Every row gives one point. Each copy is the shape, with its points in the same order, turned, moved and blurred by noise. Say if it was mirrored as well.

Shape (5 x 2):
[[-1.64 -1.32]
 [-1.94 -0.13]
 [ 0.60  1.75]
 [ 2.01  0.00]
 [-0.61 -0.88]]
Copy 1:
[[-0.15 -2.35]
 [ 1.03 -2.39]
 [ 1.85  0.76]
 [-0.19  1.60]
 [-0.07 -1.27]]
Copy 1 is: mirrored
Copy 2, 5 rows:
[[-1.82 -0.14]
 [-1.84  1.23]
 [ 1.39  2.24]
 [ 2.11  0.33]
 [-0.82  0.10]]
Copy 2 is: only turned
Copy 3, 5 rows:
[[-0.71  1.11]
 [ 0.40  1.13]
 [ 1.91 -1.31]
 [ 0.73 -2.38]
 [-0.54  0.20]]
Copy 3 is: only turned

Shape:
[[ 0.62  1.18  1.18  0.00]
 [-2.45  0.34  0.51  3.24]
 [ 0.39  2.19 -0.56  2.11]
 [-1.00  0.48  0.75 -2.19]
 [-0.38  1.75  1.43 -0.54]
 [ 0.76  1.68 -1.17 -0.11]
 [-0.90 -1.84  0.01 -0.16]
 [-0.74 -2.40 -0.18 -0.04]
 [-1.28  1.12 -1.86  0.87]]
Copy 1 (9 x 4):
[[ 1.25  0.36 -0.65  0.86]
 [-2.33 -0.82  0.75  3.23]
 [ 0.32 -2.14 -1.06  1.99]
 [-0.48  2.15 -1.47 -0.73]
 [ 0.56  0.96 -1.62  1.16]
 [ 0.33 -1.16 -1.78 -0.07]
 [-1.54  0.51  0.81 -0.91]
 [-1.81  0.30  1.60 -1.55]
 [-1.62 -1.63 -1.59  0.28]]
Copy 1 is: only turned
Copy 2 (9 x 4):
[[ 0.87  0.35  0.77  1.08]
 [-0.95  2.59 -2.94  0.62]
 [ 1.35  2.64 -0.23 -0.58]
 [-1.64 -0.36  1.68  1.21]
 [ 0.00  1.01  1.11  1.81]
 [ 0.69  1.31  1.48 -1.05]
 [-1.62 -1.09 -0.80 -0.32]
 [-1.67 -1.51 -1.11 -0.75]
 [-1.04  2.33  0.04 -1.34]]
Copy 2 is: only turned
Copy 3:
[[-0.57  0.13 -0.53  1.31]
 [ 1.82  2.91  1.94  0.22]
 [ 0.46  2.35 -1.04  0.48]
 [-2.53 -1.17  0.87 -0.43]
 [-1.92  0.52 -0.03  1.28]
 [-0.95  0.91 -1.48 -0.41]
 [ 0.52 -1.02  1.49 -1.32]
 [ 0.97 -1.57  1.12 -1.55]
 [-0.49  2.36 -0.21 -1.56]]
Copy 3 is: mirrored

Shape (9 x 6):
[[-1.72 -1.68 -2.90  0.24 -1.97 -0.93]
 [ 0.42 -0.99  0.86  1.58 -0.42  0.99]
 [ 1.43  0.09  1.42  1.29  0.77 -0.94]
 [ 1.07 -0.89 -0.16  1.55  0.66  0.07]
 [ 0.27 -0.48  1.66  0.09  0.44  0.14]
 [-0.79 -2.93 -3.02 -1.00 -1.30 -0.67]
 [ 0.37 -0.63 -0.36  0.39 -1.73 -0.80]
 [ 0.41  2.68 -1.68 -0.90 -0.79  0.65]
 [-2.70 -1.48 -2.44  0.46 -0.82 -0.94]]
Copy 1, 9 rows:
[[-0.20 -2.37  0.30  0.09  3.71 -1.71]
 [-0.57 -1.55  1.31  0.60 -1.22 -0.74]
 [-0.82 -0.92  0.16 -1.35 -1.77  0.43]
 [-0.54 -2.18  0.90 -0.19 -0.64  0.62]
 [-1.25  0.17  0.91  0.02 -1.12 -0.20]
 [ 0.44 -1.63  1.72  0.24  4.21 -0.26]
 [ 0.30 -1.04  0.26 -0.63  0.72 -1.36]
 [ 0.73 -0.06 -2.80  1.66  0.62  0.07]
 [-1.83 -2.37  0.24  0.31  3.51 -1.40]]
Copy 1 is: mirrored
Copy 2:
[[-0.89 -2.47  0.75  2.07 -0.19 -2.76]
 [ 0.19  0.97  1.64  1.35 -0.87  0.74]
 [-0.43  2.45  0.43  0.00  0.41  0.69]
 [-0.89  1.21  0.20  0.81 -1.09  0.62]
 [ 1.40  1.42  0.45  0.49  0.21  0.61]
 [-0.28 -2.63 -0.75  3.18 -0.41 -1.91]
 [-0.52 -0.13  1.16  1.65  0.95 -0.56]
 [-0.59 -2.22  1.07 -1.63  1.40  0.94]
 [-0.18 -1.82  0.64  1.16 -1.02 -3.34]]
Copy 2 is: mirrored
Copy 3, 9 rows:
[[-2.49  0.88 -1.38  0.86 -1.05  2.14]
 [ 0.56 -0.23  1.79 -0.99 -1.13  0.40]
 [ 2.56  0.10  0.32 -0.47 -1.11 -0.87]
 [ 1.33 -0.60 -0.21 -1.05 -1.08  0.56]
 [ 0.93 -0.05  1.14  0.12 -0.50 -1.26]
 [-3.26 -0.15 -1.94  0.17 -1.06  1.02]
 [-0.50  1.45 -0.22 -0.45 -1.45  0.21]
 [-0.06  2.60 -0.99 -1.37  2.43  0.23]
 [-1.83  0.28 -1.09  1.85 -0.39  2.52]]
Copy 3 is: only turned
